Each row of a before or after table is a point. One or more steps were done to the points. Then noise was added and the rows were shuffled. The steps act on columns, c1 being the first. What was done? A step turns or swaps two columns, mirrors them in a line or flattens them onto one, adds a multiple of one to another, or multiplies or shifts one. Angles are multiples of 10 degrees, from the lower column toward the higher: turns from -170 to 170, lines from 10 to 170 but not 90. Use the fewest steps. Two steps may share a column if one is a turn and the other turns, adds or multiplies; they go together, in the order done. Otherwise the lowest column goes first.

Before:
[[-10 -17  21]
 [-59   9 -27]
 [ -4 -46  22]
 [  8  17  27]
 [-39  20 -33]
 [  0 -36  45]
 [-11  -5  -1]
 [ 25 -58 -16]
 [-25   2  19]
 [ 35 -31  -4]
 [-19 -19  21]
 [-25   8 -24]]
After:
[[ 18 -43 -18]
 [ -2 -68  21]
 [-18 -17  19]
 [-27  53 -33]
 [ -7 -39  22]
 [ -7  -4  -1]
 [-42  34 -28]
 [-19  31 -22]
 [-14 -40  20]
 [ 24 -28  -3]
 [  1 -82  46]
 [  6  -9  29]]
Steps: multiply c1 by 0.7; add -1 times c3 to c2

Before:
[[  8 -26  -9  14 -14 -23  34 -26]
 [ -5 -23  -6 -13  13 -20 -12 -31]
 [ 49 -36  -1  15  -8 -12   4   7]
 [-18  67 -25  23 -19  29  -7  10]
 [-22 -40 -74  -3 -17  -8  15   4]
 [-21 -35   5   0   5   5  13   8]
 [  6  34  -6  24   2   4   3  11]
 [-19  17   6  22 -22  13 -16   3]
 [ -4  19 -39  13  30  85 -12   6]
 [-24 -36 -30 -48   7 -23 -17   1]
 [ -1 -26 -32  22   0  -1 -19   6]
 [  8 -20  10  24  26  -3 -13 -16]
 [ 16 -19  10   9  95 -16 -21  -9]]
After:
[[ -5  19  41   4  28 -58 -11   4]
 [-25 -33  30 -28  -9   2 -18   3]
 [ -1 -26  32  35   0   1 -18   5]
 [  7 -27  11  27  -7  20  33 -27]
 [  7 -19 -10  33  -6 -23 -13 -16]
 [ -5 -23   4  -1 -10  -5 -12 -31]
 [ 48 -36   1  32  -2  10   5   6]
 [ 17 -19 -11  17 -20 -84 -21  -8]
 [-19  18  -7  13   9  13 -15   3]
 [  3  34   7   7   0  -4   3  10]
 [-21 -36  -5  17   0  -7  13   8]
 [-23 -40  74  17   0  17  14   3]
 [-18  68  26 -12  16   8  -6  10]]
Steps: add -0.5 times c2 to c4; multiply c3 by -1; turn c5 and c6 by -110 degrees; multiply c5 by 0.4

Before (10 x 12):
[[  2 -15  32  40 -31  42  46  16 -17 -22 -40  -7]
 [ 56 -10  19  15 -26  38 -38   0 -62 -23  15  17]
 [  2 -14  -2 -48  19  40  30 -25 -32  -6  12  -6]
 [-63  -3  11 -11 -30  13   1 -14 -39 -46 -40 -10]
 [-13   4 -26 -14  10 -69 -24 -27 -44 -22  21  10]
 [  6  51 -55  -8  20  23  12   6 -18 -32  11  52]
 [  4  45 -32   2  -3 -39 -27  30  -3 -24   2 -24]
 [ 13 -34 -29  -2 -29   1  54  20 -13 -56 -18  -5]
 [ -1   4 -35  -6  -9 -42 -22  12 -13  12 -35  -6]
 [ 43 -51 -12 -16  18  -8  41  39  31 -39 -15  54]]
After:
[[  3  52  71 -21  22 -11  13 -20 -20 -34  13  12]
 [ 69 -12  -1  24 -23  -8  -4 -37 -61 -23  16  18]
 [ 18  49  -4 -39  -2 -23 -22  45  -4 -25   1  -8]
 [-23 -15 -36  16 -30 -21  41 -38 -19 -22 -40  33]
 [-15 -36  12 -26 -32 -19  53   2 -11 -53 -17  -4]
 [-12 -18  12   6  17  16  27 -45 -32  -1  12 -45]
 [  2   6  23 -19  10  36 -27  64 -39 -21  22 -10]
 [-57  -3  -8  10 -30  12 -31 -15 -39 -44 -38 -16]
 [ 17 -52  57  17  17 -38  57  17  34 -37 -15   1]
 [  7   0  14 -32  -8  -3 -21  45 -14  12 -33  -9]]
Steps: turn c1 and c7 by 30 degrees; turn c4 and c12 by 70 degrees; turn c3 and c4 by 120 degrees; mirror c6 and c8 in the line at 130 degrees
